Rows are points. To make a cloud, some directions were put in groups of two or more. Within a group, all points are equally far from the middle, so they leave a hole (a ring in 2 directions, a hollow ball in 3). The other directions are filled evenly. Then the cloud was stretched, turned, moved and blurred a little. How many holes are there, and how many directions does each take, smallest first?

Cloud (13 x 2):
[[ 53 -27]
 [ 15 -41]
 [-22 -33]
 [ 59 -20]
 [-36  32]
 [ 28  55]
 [ 73  10]
 [-10 -37]
 [ -2  52]
 [ 22 -39]
 [ 49 -27]
 [ 36  52]
 [ 59  39]]
Holes: 1 (2)

Cloud:
[[-11  58]
 [-61 -21]
 [-62 -17]
 [ 28  42]
 [ 46 -19]
 [-22 -56]
 [ 43 -25]
 [ 42  21]
 [ 47 -12]
 [ 41  24]
 [-64  16]
 [ 43  21]
 [  9 -56]
 [-66   1]
 [-20  57]]
Holes: 1 (2)

Cloud (20 x 3):
[[ 90 -15 -57]
 [-38  59   0]
 [ 27  34  73]
 [  7  34  10]
 [ 42   3  28]
 [  8   3 -60]
 [ 61   6   0]
 [-22 -35 -54]
 [ 25  34  27]
 [-77 -22 -19]
 [-73  33  43]
 [  4  67 -19]
 [-65 -16 -15]
 [-25   0  32]
 [-54  60  -3]
 [ -5  78 -14]
 [-17  18 -29]
 [ 16  29 -13]
 [  6  -7 -75]
 [-61 -40 -12]]
Holes: 0

Cloud:
[[ 53  23  -7 -54]
 [ 13 -28  31  93]
 [-29   0 -56   8]
 [-61  13 -18  70]
 [ 64 -39  -9  21]
 [ 63 -26 -25  61]
 [-35 -46 -44 -15]
 [ 13  31 -63  11]
 [-35 -47 -46   1]
 [ 60 -14  -4 -32]
 [ 69 -58  -4 -49]
 [ 12 -43  43   8]
 [-32 -13  27  85]
 [ 48  15  10  24]
 [ 19 -24 -61 -39]
 [ -7 -13  42  42]
 [ 29  69  24  46]
 [-57  11 -24  19]
 [-54 -13  10   2]
 [ 20  50 -45 -66]
 [ 52  28 -16   6]
 [  2  -6 -68  14]
 [-34 -49  34 -21]
 [ -1 -44 -77  56]
 [ 27 -10  30  65]
 [-21 -47  31  59]
 [ 31  53  25  41]
 [-41  18 -50  19]]
Holes: 1 (2)

Cloud, 31 rows:
[[-69  11  33  10]
 [ 13  35 -42  33]
 [-22  23 -59  27]
 [ 14 -35  34 -64]
 [ 47 -42 -31 -16]
 [-69 -65  -4 -25]
 [ 46 -70   5  32]
 [ 51  24  -7  25]
 [-60  12  32  29]
 [ -7  40  10 -60]
 [-38  22 -59  -3]
 [ 59 -46  18  25]
 [ 50 -62 -21  10]
 [  5 -81 -16 -36]
 [ 17 -31  15 -68]
 [-28 -73 -34  49]
 [-41 -35  20  58]
 [-40 -70  47 -26]
 [-49 -70 -44  22]
 [-67 -66 -21 -16]
 [ 10 -47  38 -61]
 [-20  24 -52  39]
 [-22  52  26  18]
 [ 43 -19  58 -12]
 [ 39 -17  60 -20]
 [ 26  20 -49  -9]
 [  5 -59  23 -61]
 [ 39  32  40  -3]
 [ -5  54  24  21]
 [ 17   4  21 -68]
 [ 53   8  42   3]]
Holes: 2 (2, 2)
